Each row of a before or after table is a point. The points were changed in one or more steps. Then noise was added and the rows were shuffled. The steps act on how far a point lies along the listed directions, d1 being the first. Name the steps. A step turns or swaps two directions, mirrors them in a line or flattens them onto one, adds a multiple of one to another, or multiplies one. Angles are multiples of 10 degrees, from the lower direction toward the higher: turns from -170 to 170, lines from 10 to 170 but not 90. Use the fewest steps. Two steps may share a direction if one is a turn and the other turns, adds or multiplies; they go together, in the order done. Otherwise the lowest direction goes first.
In the rows, 128 means zero.

Directions:
(1): [ 72 146]
(2): [110  72]
Before, 12 rows:
[[135  99]
 [124  94]
 [171  76]
 [110  96]
 [212 139]
 [130  98]
 [139 126]
 [131 163]
 [112  98]
 [117 103]
 [122 110]
 [136 105]]
After:
[[ 99  44]
 [106  62]
 [109  62]
 [109  68]
 [115  78]
 [101  51]
 [157 214]
 [111  87]
 [100  49]
 [154 210]
 [128 134]
 [ 98  44]]
Steps: multiply d1 by 0; multiply d2 by 2.5

Directions:
(1): [214 119 184  86 145 118  93 126]
(2): [135 231 151 127 134 176 147 135]
(3): [128 110 118  62 146 129 200 189]
(4): [117 120 166 100  23 136 145 113]
(5): [ 94 147 196 151 145  48 150 141]
(6): [159 118 126 141 146 126 203  46]
Before, 12 rows:
[[112 127 120 129 112 158  92 137]
 [103 119 123 139 142 136  86 167]
 [133 111 109 113 165 126 132 146]
 [ 97 113 131 131 146 120 100 114]
 [155 102  42 128 153 190 166  50]
 [151 142 115 128 138 155 146 104]
 [145  98 114 141 156 143 123 103]
 [ 85 117 129 117  70 145 136 165]
 [132 104 117 114  79 159  74 158]
 [103 131 162 103  41 125 112 143]
 [ 42 176  92 165  93 161 132 153]
 [ 84 104 138 127  26 127 130 135]]
After:
[[178 152 122 139 197 146 200  64]
 [130  99 142 105 127 127 123 155]
 [110 119 120 119 135 143 172 123]
 [144 150 139 116 174 123 120 165]
 [102 128 132 123  45 140 163  96]
 [ 82 100 122 118  74 123 199 134]
 [114  99 121 105 119 145 128 100]
 [118 114 160 141  81 124 176  82]
 [172 111 187  48 177  83 144 187]
 [130  87 161 107   9 131 179  77]
 [103 109 110 149 140 142 163 105]
 [113 121 137 140 144 103 123 130]]
Steps: turn d1 and d6 by -120 degrees; add -1.5 times d2 to d4; turn d3 and d5 by 120 degrees

Directions:
(1): [128  60  76 153 143  81 119 152 175 106 202 171]
(2): [184  87  47 120 111 200  95 112 113 159  95 146]
Before, 10 rows:
[[161 222 133 104  96 219 108 104  65 173  28  99]
 [172 142 165 113 113 198 126  98  93 152  58 111]
 [127  49  63 167 127  98 119 132 160 134 180 154]
 [ 90 148 171 128 166  54 130 149 129  74 184 130]
 [129 133 132 126 133 135 110 110 110 110 129  86]
 [ 58 147 211 119 139  71 139 158 136 100 168 112]
 [163 142  93  99 108 224 128 110  82 176  69 101]
 [ 71 157 165 123 117  95 146 115 131 127 141 118]
 [100  85 121 162 144   7 135 181 189 107 236 175]
 [112 131 160 128 124 132 132 124 130 132 146 121]]
After:
[[131  63 141 156 147  79 130 145 168 100 192 167]
 [137 110 124 131 118 156 118 124 129 142 139 135]
 [166 204 158  95  86 197 120 107  58 196  15  95]
 [155  91  76  98 102 212  79 122  94 162  88 130]
 [118  85  73 176 147  43 121 176 189  89 237 184]
 [ 91 183 196 127 116 131 153 100  86 148  73  79]
 [130 106  75 119 102 161 112 101 120 158 123 139]
 [127 111 111 129 133 118 105 117 126 104 151  98]
 [173 139  86  98 131 197  86 105  70 142  78 130]
 [ 95  91 127 145 152  54 158 165 174 102 221 129]]
Steps: turn d1 and d2 by -170 degrees

Directions:
(1): [ 53 129 131 130  86 166 137  68 140  90 168 215 133 120 192 195 120 145
 194  94  93 173 102 144]
(2): [187  73  87 156  99 165 172 155 143 106 204 101 120 185 175 116  43 160
 103  81 187 146 138 118]
(3): [ 65 131  57 223 117  99  81 189 165 152 112 153  48 110 115 153  91  80
 116 141 159 125  94 155]
(4): [175  91 118 202 160 161 155  80 158 154  55 171 110 151 131 165 142 153
 160 140 124  88 240 155]
(5): [148 170 152 169  93  99 194 133 134 103  60  42 160 122 164 231 109 144
 122 176 135 151  82 126]
(6): [ 58 110 122 155 122 190  81  89  97  74 127  83 153 212  95 171 175  81
  57 120 150 128 156  96]
Before (8 x 24):
[[ 55  99  25 215 117 109  75 204 179 181 169 177  15  99 111 110  83  75
  132  95 147  95 101 155]
 [107 138 105  99 151 123  91 146 124 156 181 148 134  99 112  80 151 102
  146 139 111 103 110 164]
 [163 115 146 124 165 105 115 129 139 184  98 138 103 103 101  74 156 137
  155 141 127  84 190 126]
 [213 170 125 122 106  68 194 197 106 106  87  16 144 125 142 143 123 151
  117 172 144 123  93 104]
 [ 49  90 127 159 126 226  79  11 137  57 130 164 143 224 123 184 159 131
  135  86 131 125 195 123]
 [142 105 140 191 120 140 150 139 150 120  79 104 130 145 158 204  95 150
  130 162 120 131 126 151]
 [128  93 135 145 135 142  85 135 114 135  31  79 129 175  79 148 171 120
   62 158 146  93 198 136]
 [177  95 115  99 135 142 136 169 122 181 154 167 125 132 117  57 132 134
  134 102 136  85 153 100]]
After, 8 rows:
[[115  66 114 138 150 167  78 137 139 150 166 202  97 152 111  79 115 130
  131 105 112 112 162 148]
 [236  93  89 148 166 124 154 150 128 150  80 134  99 151 107  80 151 159
  147 138 132  65 234 131]
 [  3 129 137  98  92 193  65  57 113  30 190 113 166 202 125 163 142 105
  108  79 136 166  88  98]
 [123 164 121 134 123 102 146 149 133 138 123  87 163  96 137 156 139 114
  144 179 121 117  84 167]
 [ 91  96 129  88 137 136  40 159  97 134 100  92 122 164  62  80 174 102
   50 131 144 105 155 123]
 [130 151 161  74 131  70 110 167 115 158 137  85 127  83 109  73 141 118
  129 148 130 118  92 106]
 [ 47 116  35 200 102  92  84 219 177 173 175 151  27  90 114 120  69  73
  121 102 150 108  66 147]
 [174 147 135 100  96 101 178 195 115 154 127  81 160 119 146 121 108 134
  114 138 143 121  68  89]]
Steps: turn d4 and d5 by -130 degrees; add -0.5 times d3 to d5
